Each row of a before or after table is a point. One or more steps were done to the points. Then noise was added and the rows were shuffled. The steps act on how far a point lies along the listed directions, d1 being the first. Name the steps. A step turns or swaps two directions, mirrors them in a line or flattens them onto one, adds a multiple of one to another, or multiplies one. Angles are multiples of 10 degrees, from the lower direction toward the higher: turns from -170 to 170, lines from 10 to 170 but not 90. Use the fewest steps. Two steps may share a direction if one is a turn and the other turns, adds or multiplies; they go together, in the order done. Otherwise the lowest direction goes first.
In the rows, zero is written as 128.

Directions:
(1): [ 84 135 150]
(2): [105 121  84]
(3): [125  79 138]
Before (13 x 3)
[[ 99  26  90]
 [127 107 139]
 [132 117 138]
 [158 117  66]
 [124 124 134]
 [113 102 130]
 [133 149 141]
 [120 116 141]
 [120 115 121]
 [168 109 120]
 [127 114 146]
 [142 152 138]
 [108 120  55]]
After (13 x 3)
[[ 71 137 174]
 [225 130 151]
 [113 135 125]
 [148 120 135]
 [123 146 196]
 [112 121 120]
 [107 120 135]
 [119 123 123]
 [132 121 117]
 [206  95 153]
 [127 128 117]
 [ 98 141 129]
 [151 114 117]]
Steps: turn d1 and d2 by 140 degrees; multiply d1 by 2; multiply d3 by 0.4

Directions:
(1): [135 148 170 121  84 112  87 108]
(2): [139 142 114 188 148 146  86 127]
(3): [155  98 157 142 128 165 152  84]
(4): [ 97 134 138 115 110 192 118 157]
(5): [143 180 118 151  96 133 172 132]
Before (13 x 8)
[[112 122 143  98 120 140 128 124]
 [121 101 127 116 148 178 141 138]
 [132 182  60 139 151  79 163 157]
 [104  82 133 133 124 171 119 126]
 [137 189 131 165 105 143  87 142]
 [157 171 118 162 107  79 166 103]
 [158 204 114 172 123  71 110 133]
 [141 169 132 132 116  44 140 139]
 [128 130 122 105 113 114 140 138]
 [ 96  61 130  86 184 186 113 120]
 [ 93 117 145  66 128 182 127 136]
 [ 99 107 130 103 155 130 136 109]
 [134 136 124 140 102 161 141 128]]
After (13 x 8)
[[123 179 139 140  98 154  92 149]
 [105 115 127 114 156 125 139 107]
 [135 134 122 151 109 166 126 128]
 [150 158 122 154 114  82 155 104]
 [111 126 143 102 119 145 127 127]
 [130 158  70  89 146  44 193 148]
 [127 155 144  90 106  44 158 144]
 [ 97 124 142  75 126 183 129 137]
 [132 109 119 139 156 170 133 130]
 [112  94 126 158 128 173 109 124]
 [140 186 126 128 114  72 126 139]
 [126 125 124  93 110 110 147 138]
 [115  82 117 122 187 176 114 113]]
Steps: add 0.5 times d1 to d4; add 1 times d3 to d2; multiply d5 by 0.7

Directions:
(1): [106 134 161 151 134  90 203 120 115 130 110 122]
(2): [107 113 155 125 133 119 100 170 145 161  88  75]
(3): [148 178  85 172 140 128 118 123 100 133  86 110]
(4): [156 153 126 116 131  84 129 188 130  81 151 119]
Before (12 x 12)
[[116  97 132 110 112 140 136 103 127 134 150 157]
 [133 100 145  97  99 137 112 130 150 116 152 128]
 [145 143  87 133 124 156 111 104 113 113 135 139]
 [133 158 126 161 121 104 173 121 106 119 106 128]
 [159 139  97 131 117 129 109 137 130  96 154 151]
 [130 131 114 130 122 131 107 133 127 139 121 115]
 [128 131 166 112 123  91 140 153 151 124 146 122]
 [121 131  95 137 135 161 118  97 125 145 123 149]
 [111  84 146 105 122 146 104 141 163 155 112  96]
 [116  98 160 107 127 123 115 127 154 145 125 110]
 [153 150 132 126 138 109 147 153 128 103 156 138]
 [ 96 111 155 155 136 125 147 120 125 157  91  99]]
After (12 x 12)
[[109  95 117 131 115 171 132  59 114 154 135 170]
 [ 79  76 120 120 124 204  90  66 145 200 110 149]
 [167 121 115  89 116 109  68 199 160  77 182 133]
 [170 142  89 118 108 150  98 114 125  94 152 149]
 [170 188 130 139 130  49 162 174 123  72 155 128]
 [ 79 115 145 193 141 144 191  53 104 183  63 115]
 [103 126 189 138 118  67 208 154 124 125 103 106]
 [149 150 100 151 134 144 125  70 119 137 111 139]
 [133 124 111 125 122 137  92 133 127 144 126 120]
 [145 136  69 158 126 188 102  67 116 155  94 132]
 [111  80 128  91 117 170  70 124 152 138 144 123]
 [173 165 145 102 139  57 153 226 139  62 180 124]]
Steps: multiply d1 by 2; mirror d2 and d3 in the line at 40 degrees; multiply d4 by 3
